Every row gives one point. To make a cloud, some directions were put in groups of two or more. Within a group, all points are equally far from the middle, so they leave a hole (a ring in 2 directions, a hollow ball in 3). The other directions are filled evenly. Then the cloud was stretched, turned, moved and blurred a little. Count the holes, and give their numbers of directions, smallest first.

Cloud (19 x 3)
[[ 4.4 -3.7 -2.9]
 [-1.0 -6.3 -4.9]
 [ 5.3 -4.9  5.7]
 [-5.1 -2.2 -4.5]
 [-0.3 -1.1 -6.0]
 [ 6.0 -1.9 -1.8]
 [ 6.1  2.0 -1.4]
 [-6.3 -5.9 -1.6]
 [ 3.4 -7.9  4.0]
 [ 6.5  1.9  3.9]
 [-0.7 -6.2 -4.9]
 [ 3.8  2.0 -3.8]
 [-0.2  1.2 -5.2]
 [-6.1 -3.8 -1.5]
 [-4.0 -9.4 -1.8]
 [-1.5  1.9  1.6]
 [-1.6  1.7 -4.3]
 [-5.0 -7.2 -3.9]
 [ 1.0 -2.0 -5.8]]
Holes: 1 (3)

Cloud (29 x 4)
[[-9.0 -2.5 -1.0 -0.9]
 [-5.9 -1.4 -7.1  0.1]
 [-1.7 -2.0  3.8  0.9]
 [-0.2  1.8  5.3 -1.5]
 [ 4.3  8.1  3.4  0.6]
 [-4.2 -6.8 -1.3 -1.6]
 [-2.7  7.7  1.2  2.3]
 [-3.9  6.8  1.0  2.1]
 [-7.5 -6.6 -5.2 -3.6]
 [ 0.0  5.8  3.1  5.1]
 [ 3.8  5.0 -2.6 -0.2]
 [-8.3 -3.1  0.3 -1.6]
 [-6.4 -1.1 -5.5  1.8]
 [-6.8 -4.3 -7.1 -5.0]
 [-4.1 -7.3 -3.4 -3.3]
 [ 2.6  1.1  0.5 -4.7]
 [ 1.6 -2.6 -2.5 -3.7]
 [-4.7 -0.5 -4.4 -7.1]
 [-4.5 -0.4 -7.6 -0.9]
 [-4.4  6.4 -0.8 -2.3]
 [ 4.6  7.3  0.5 -0.3]
 [-4.6  6.5 -0.4 -2.0]
 [-3.2 -1.8 -3.2 -7.4]
 [-1.7 -0.6  4.7  0.1]
 [-3.2  1.0  0.0 -6.7]
 [-5.7 -1.3 -7.2 -5.0]
 [-7.2 -7.0 -4.9 -3.6]
 [ 0.2 -1.3  2.0  3.3]
 [-5.7  5.2 -0.2 -2.8]]
Holes: 2 (2, 2)

Cloud (31 x 4)
[[ -2.2   3.7  -6.9  -2.4]
 [ -3.8   0.8  -4.0  -1.0]
 [  2.7  -2.2   7.2  -6.0]
 [  3.5   4.5   0.9  -5.7]
 [ -0.6   0.2  -7.5  -1.6]
 [  0.0   2.8  -8.1   3.1]
 [  0.0  -2.6   8.0  -1.3]
 [ -0.9   4.0  -9.9  -0.4]
 [  1.4   6.1 -12.0  -0.5]
 [  1.1   1.2   5.8   1.2]
 [ -2.6   7.5  -2.4  -2.2]
 [ -2.9   6.6  -0.3  -3.9]
 [  4.2  -1.5   0.5   0.8]
 [  2.3   6.9 -12.6   0.4]
 [  2.5   2.6  -7.1   4.0]
 [ -1.1  -2.3  -2.7  -1.7]
 [ -0.9  -0.1   3.4   2.5]
 [  0.4   6.7   3.3   0.0]
 [ -1.3   2.7   1.0  -6.9]
 [  3.7  -1.3  -1.3   1.7]
 [  1.1   5.3   5.4  -3.2]
 [  1.9  -3.0  -4.9  -2.5]
 [ -2.3   7.1  -6.7   1.2]
 [ -3.2   6.0  -4.6   3.4]
 [ -3.0   2.6   1.2   4.0]
 [ -4.4   4.8  -3.8  -2.6]
 [  1.2  -1.0  -7.9  -2.7]
 [ -4.0   5.5  -6.0   0.8]
 [ -2.2   6.5  -6.5  -1.4]
 [ -0.7   7.6  -5.1   2.7]
 [  3.0  -1.2   6.4  -6.7]]
Holes: 1 (3)
